Rows are points. The points of each table are mixes of a few directions, plus a little noise. Count the directions of each table, and those that both share. Where both have some left over, give the other angles between the two spaces (their principal angles), to ten degrees, smallest first.

First (5 x 3):
[[-39 -27 -45]
 [ 52  -7   7]
 [ 16   6  12]
 [-54   0 -16]
 [ 25  29  42]]
Second, 7 rows:
[[ 29 -31 -30]
 [ 22  40  56]
 [-60 -24 -48]
 [ 42 -10   0]
 [ 13  -8  -6]
 [ -6   9  10]
 [-42  24  17]]
Directions: first 2, second 2, shared 2

First, 6 rows:
[[-30  33  39   0   4  34]
 [-21  21  14  36  13   1]
 [ 36 -43 -14 -14 -19  -5]
 [ 42  -9 -19 -17  -8  -3]
 [ -9 -20 -17  -9  -1 -20]
 [-18  18  -3   3  11  -7]]
Second:
[[ 12 -15   3  19  -5   1]
 [ 34   3 -14  -8  -3  -2]
 [-14 -17   2 -49 -12   8]
 [-60  30  -3  48  30 -29]
 [ 29 -16  -2 -13 -13   9]
 [  0  16  13   4   2  14]]
Directions: first 4, second 4, shared 4

First, 10 rows:
[[ 18  14   6 -13 -28  -9   7  18   6]
 [ 24  10   9  11 -15   9  -7 -11 -15]
 [-12  11  25   4 -19  24  -9  18 -34]
 [ -3  -9   4  22   4  13   8 -12  11]
 [ 21   4  -1 -29  -9 -17 -10  10  -8]
 [ 42  -5 -21 -25   5 -32  -6 -15  17]
 [-52  12 -30   7  44  -8  -5  -8 -11]
 [ 27   2   9  17 -18   9   4 -12   7]
 [ -7 -30   8 -19   8  -1   0  13  11]
 [-58 -10  -9  26  30  13  16  -1  17]]
Second:
[[-19 -13   0   0 -11   2  -9 -16   2]
 [-21 -23 -16  20 -20  -5 -14  25  13]
 [ -6   3  10  -2   9  -9  12 -25 -27]
 [ 13   0  24 -23  -1  -8  13   4 -11]
 [-10  -6  23   7 -17 -10 -12   8  14]
 [ 25  12  -5 -28  16  13  15 -10  -7]
 [ -7  -6  15 -23  -2   2   4 -33 -13]
 [ 42  35 -60  25  42  17  15  38   3]
 [-16  -2   8  25 -16  -3 -25   9  27]]
Directions: first 5, second 5, shared 1; angles 60, 60, 70, 70

First:
[[-13 -13   3  -9  15   4  -6   3  -5 -11  18]
 [ 20   3  -6   8   4  -5  31   5  10   1  11]
 [ -8  -7   2  -8   7   2  -5  -2  -3  -2   6]
 [ -3   6   1  -1 -12  -1 -14  -6  -3   9 -18]
 [  6  -7  -2   0  13  -1  21   4   4  -6  21]
 [-17  -8   4   1   7   9 -20  10  -8 -22   9]
 [ -2  18   3 -15 -35  -9 -29 -34  -4  52 -60]
 [ 18   7  -5  23   1   0  22  20   8 -21  12]]
Second:
[[ 13  -9   3 -18  -9  -2   7 -17   8  32  -2]
 [-30 -10 -12  -2  30 -29  -3 -24  -8  21  -9]
 [  6  10   3 -26  -2  -2  20 -18  -1  25  -6]
 [ -3  -3  12 -17   2  21  -3  11  -5 -21  22]
 [  3  11  11   8 -26  25 -28  23  -4 -29  -6]
 [  2 -14  -6  18  13  -4   6  11   7 -14  19]
 [ 10   3  -1  28 -15   9 -14  23   5 -25  -2]
 [ -2  12  -9   8   6 -17  14  -9  -2  10 -15]]
Directions: first 3, second 5, shared 3
